Each row of a before or after table is a point. The points were changed in one or more steps. Then noise was added and the rows were shuffled. The steps act on columns, c1 being the first. Name the steps. A step turns or swaps two columns, mirrors them in a line or flattens them onto one, adds a multiple of one to another, or multiplies or shifts one. Angles are multiples of 10 degrees, from the lower column toward the higher: turns from -170 to 170, lines from 10 to 170 but not 90. Use the fewest steps. Two steps may share a column if one is a turn and the other turns, adds or multiplies; they go together, in the order done. Otherwise the lowest column goes first.
(in the rows, 128 means zero)

Before, 13 rows:
[[ 75  80 139]
 [113 124 157]
 [119 150 131]
 [ 61 150  93]
 [ 92 117 158]
 [ 95 117 143]
 [102  93 122]
 [108  67 121]
 [103  80 129]
 [108  66 139]
 [ 73 145 104]
 [120  71 168]
 [129 129 154]]
After (13 x 3):
[[131 156 139]
 [144 121 154]
 [ 79 148 162]
 [149 128 138]
 [ 66 158 170]
 [136 112 175]
 [111  46 142]
 [115  66 150]
 [127 114 165]
 [109  65 179]
 [128  47 157]
 [109  84 149]
 [156  57 151]]
Steps: turn c1 and c3 by -60 degrees; multiply c2 by 1.3

Before, 12 rows:
[[148 122 115 135 109 137]
 [147 139 115  64  31 145]
 [ 87 152 203 168 121 163]
 [157 152 118 115 147 147]
 [153 134 122 120  79 164]
 [ 70 135 123 159 153 138]
 [168 182 171 159 136  49]
 [173 176 137 168 149 164]
 [116 117 139 150 155 117]
 [169 127 121  58 153  88]
 [105 183 207 158 138 124]
 [171 136 159 142 151  99]]
After:
[[134 162 117 144 169  99]
 [126 158 214  66  81 145]
 [ 69 124 148 160 206 124]
 [131 111 110 150 148 116]
 [142 145 142 136 110 136]
 [103 197 110 170 145 163]
 [119 167 105 113 127 146]
 [136 164 171 121 105 164]
 [ 97 105 162 168 196 163]
 [139 155 102  58 130  87]
 [ 83 162 133 163 171  51]
 [103  79 102 158 131 137]]
Steps: add 0.3 times c6 to c1; turn c1 and c2 by 70 degrees; turn c3 and c5 by 70 degrees

Before, 14 rows:
[[122 148 101 161 136  83  97 136 131]
 [111 134 134 129 117  90 163 156 152]
 [117 121 103 127  91 153 102  74 121]
 [127 118 138 119  99 249 166 149 127]
 [132 163  63 102  97 190 167 150 165]
 [130 116  80 213  98 167 108 142 120]
 [117 132 128 110 164 178  80  64 133]
 [130 127  94 106 101  80  86 154 189]
 [112 212  80 164 109  79  87 156 122]
 [178 114 136 107 138  93 122  96 152]
 [156 129 109 102 124 124 104 152 121]
 [111 138 107 103 116 100 159 141 125]
 [115 160  69 118 182  87  92  82 127]
 [117 125  74 106 148  87 124 135 127]]
After (14 x 9):
[[125 131 105  75 109  87 138 125 124]
 [120  79 102  63 157 190 151 166 136]
 [108 122 111 129  93 175  66  80 115]
 [131 113 161 100 125  82 137  95 113]
 [122  78 167  79 168  76 156  88  72]
 [108 133 119 134 152 246 148 166 143]
 [157 131 103 108 136 130 153 104 123]
 [117 126 103 103 143  96 142 161 125]
 [182 119 109 137 109 100  97 120 148]
 [138  81 104  94 140  81 154  89 176]
 [123 141 214  79 154 166 143 108 142]
 [118 105 128 132 135  86 156 162 143]
 [115 136 125 103 165 151  75 103 141]
 [121 107 115  71  81  85  80  91  85]]
Steps: turn c1 and c6 by 10 degrees; turn c2 and c9 by 130 degrees; turn c5 and c9 by -160 degrees; swap c3 and c4; swap c7 and c8

Before, 10 rows:
[[153 112 108 130 139  88 129 178 161  96 160 100 118 130]
 [127  96 103 107 121 139 176 131 192 115 124 154 115 122]
 [121  77 131 101 136 178 139 133 104 127  97 128  85  83]
 [106  89 138 143 182 131 118 107  78 153 181 209 118 115]
 [179 105 142 144  86  68 122 155 187 100 143 132  91 139]
 [ 93 101 176 141 171 172 130 103  94 117 170 170 129  52]
 [136 112 130  90 143 192 132  81  75  82 105 145 130 102]
 [137 130  93 121 137 194 137 140 139  91  86 171  91  87]
 [148 134 176 120 120 122 121 170 158  69 142  81  76 201]
 [148 140  96 117  68 119 170 161 150  93 150 124  75 142]]
After, 10 rows:
[[ 97 112 106 111 132 132 138 179 150 154 160  89 119 129]
 [ 71 105 142  88  80 148 206 147 167 105 145 103  93 139]
 [173 100 174 133 175 139 155 111 110  58 170 135 132  52]
 [169  90 138 126 187 122 142 115  87  23 183 179 116 115]
 [133  78 131 158 137 124  80 134 108 126  98 128  88  84]
 [125 114 130 166 153 110  68  85  74  76 106  91 129 103]
 [102  93 103 140 121 155  64 128 187  80 123 125 116 123]
 [ 95 136 176 126 114 150 204 168 149 166 145  56  78 199]
 [ 98 143  94 129  63 152  79 152 143 114 149  95  77 142]
 [117 132  94 132 136  95  12 139 135  43  86 110  90  86]]
Steps: turn c1 and c9 by -20 degrees; turn c1 and c4 by -160 degrees; add -1.5 times c3 to c6; turn c6 and c7 by -110 degrees; turn c5 and c8 by 10 degrees; turn c10 and c12 by 70 degrees; multiply c10 by 1.6

Before, 10 rows:
[[113 192 136  44 139 117 102 144  88 164 170  63 151 154 157 159 114  95
  106 137]
 [175 116 105  97 104  99 107 126 127 125 104 127 139 144 109 118 122 132
  135 162]
 [174 130  72  83 162 155 172 181 110 145 123 139 138 161 132 134 164 136
  138 149]
 [ 85 172 164 147 133 113 124  82 131 173 166 155 195  84 102 152  89 108
  223  82]
 [143 125 104  86 171 130 129 159  54 176 101  77 143 167 130 182 131  86
  110 134]
 [167 114  96  72 143  94 158 170  82 112 123  80 184 153 159  98 150 103
  108 133]
 [ 84 181 144 135  92  84  76 136 122  94  98 129 116  85 117  60  78 142
  143  75]
 [170 127 129  97 167 140 155 154  70 129 100 128 161 160 166 135 168 130
  100 196]
 [157 131  64  95 120  77 141 185  86 107 101 126 137  77 133  92 118 137
  103 182]
 [131 193 151 152 167 127 166  65 134 176 177 164 190 114  82 156  63  94
  144  65]]
After (10 x 20):
[[156 130  64  96 120  78 125 170 123 113 101 135 139 196 133 181 107 133
  104 182]
 [ 75 172 163 148 132 114  91  94 169 167 166 135 195 158 101  90 108 130
  224  82]
 [147 126 104  87 171 129 130 176 199  61 101 125 143 121 129  88 127  61
  109 133]
 [167 130  71  83 162 154 181 180 151 103 122 154 138 104 132 141 102 142
  139 148]
 [129 193 136  43 139 117 103 153 175  92 169  97 150 119 157 105 148  61
  106 137]
 [170 117 105  97 103  98 113 121 125 118 105 150 138 115 108 136 147 130
  135 161]
 [ 95 180 144 134  91  83  59 112  98 135  99  99 116 175 116 195 154 139
  144  74]
 [165 127 129  98 167 140 176 155 149  64 101 149 160 128 166 130 123 130
  100 198]
 [105 193 150 151 166 126  89  78 170 155 176 172 190 129  81  80  44 125
  143  65]
 [172 115  96  71 143  94 163 156 128  75 123 129 184 131 160 170 108  77
  108 133]]
Steps: turn c12 and c18 by 40 degrees; turn c1 and c12 by 30 degrees; turn c7 and c17 by -60 degrees; multiply c17 by 1.3; mirror c8 and c16 in the line at 10 degrees; turn c9 and c10 by -110 degrees; turn c10 and c14 by 150 degrees

Before, 13 rows:
[[134 106 144 209 114 123 125  90 126 175 103 115 147 163 183 106 102 164
   91 111 139 156 126  76 115 137 136  84 113 132  70 126]
 [174 118 119 112 127  74 112  80 115  38 153 157 165 148  93 156 167 124
  167 108 142 137  66 100  93 129 183 143 102 130 165  87]
 [159 138 132  82 124 139  91  77 121  79 166 122 175 198 136 139 170 111
  191 121 109  75 137  95  94  99 116 164 140 160 170  93]
 [147 155 111 146 179 120 132  45 127  54 195 106 186 114 110 136 136 109
  149 101 139 110  57  97 101 118 178 146 166 152 157  75]
 [145 157 131 110 192  89 134  77 121  33 136 119 186 146 139 150 183 105
  172 115 118 122 141 139  83 101 175 162 135 153 145 115]
 [143  50 139 179 132 102 108 162 162 168 129 121 129 131 186 100  93 124
  132 121 137 129 142  62  92  91 120 116 140 107  77 139]
 [125  40 165 147 118 141 108 120 117 183 127  87 157 158 152 116 137 110
  138 109 151 192 138  99 104 113 103  76 153 109  78 145]
 [156 149  98  96 159  75  70  84 152  76 157  91 128 131  85 161 181  95
  160  92 124 106 103 126 108 148 136 138 100 177 141  95]
 [ 76  61 157 150 128  91 120 118 137 186 127 111 146 180 126 140  77 158
  137 105 187 125 162  89 112 128 103 108 121  97 104 177]
 [120 167  66 128  92 131  72 191 157 187 144 153 161 154 165 175 107  78
   88 158 113 161  59 205  82  90  67 100 127 166 131 105]
 [121 118  39 160  86 151  62 210 172 141 107 132 136 142  97 207 134 134
   30 132  77 120  54 204  85 115 107 107 160 181 167 134]
 [ 95  65 179 154 118 125 120 148 110 139 100 107 134 134 178 130  94 110
  107 127 164 125 164  77 160 143 130 116 139 114 116 105]
 [129  82 167 146 116 114  86 143 123 144 161  78 142 191 136 125  66 137
  123 134 124 144 155 105 109  86 165  95 125 130  82 113]]
After:
[[ 93  66 149 156 116 145 123 147 107 138 100 107 133 130 164 128  95 111
  107 126 162 125 161  74 161  82 100 135 168 119  82 107]
 [122 169  87 126  91  72  67 191 155 188 148 153 161 135 145 178 106  78
   87 161 114 162  60 204  84 196 220  68 160 124 174 108]
 [149 156 137 147 179 144 130  45 129  53 197 108 184 139 150 136 134 109
  145 101 141 108  59  97 103 158 114 148  96 120 162  75]
 [176 118 153 112 129 183 112  82 114  37 155 154 167 143  86 156 166 125
  168 107 143 136  66 101  89 125 136 155 113 123 157  86]
 [125 114 103 160  86  76  63 211 170 138 107 130 135 121 139 206 134 136
   32 133  77 122  51 201  86 160 172  63  85  86 220 135]
 [146 159 141 108 196 163 134  79 121  31 137 116 185 177 139 153 182  99
  175 117 115 120 138 137  82 180 147 168 136 126 135 115]
 [158 137 162  84 123 101  92  81 125  80 166 123 175 196 145 135 172 106
  192 122 107  73 136  98  96 175 164 169 131 121 150  94]
 [ 75  63 128 150 131 140 122 121 136 187 128 110 145 179 122 139  78 156
  135 105 190 127 164  86 114  84 182  99 130 139  91 181]
 [130  83 115 145 113 154  86 142 127 148 160  77 142 185 132 126  71 138
  123 131 124 144 155 103 110 148 122 102 136 135  69 112]
 [155 150 118  92 158 165  68  88 153  77 160  91 129 144  82 159 177  91
  164  91 127 104 105 125 109 143 163 113 103  79 160  95]
 [146  50  97 178 133 128 107 160 161 167 129 121 130 132 172 102  92 122
  130 125 135 132 142  60  92 115 179  81 173 142  89 139]
 [133 102  94 210 112 129 126  87 127 174 105 110 147 154 141 110 101 164
   93 111 141 156 128  75 112 114 135  86 184 116  76 125]
 [127  39 112 148 121  91 108 122 119 180 127  87 155 150 160 116 137 111
  139 110 151 193 140  99 103  96 163  89 138 127  68 145]]
Steps: add -0.5 times c2 to c26; turn c26 and c30 by -150 degrees; turn c3 and c31 by -50 degrees; add 0.5 times c5 to c14; add 1 times c25 to c27; turn c6 and c27 by -150 degrees; add -1 times c9 to c28; mirror c15 and c29 in the line at 30 degrees
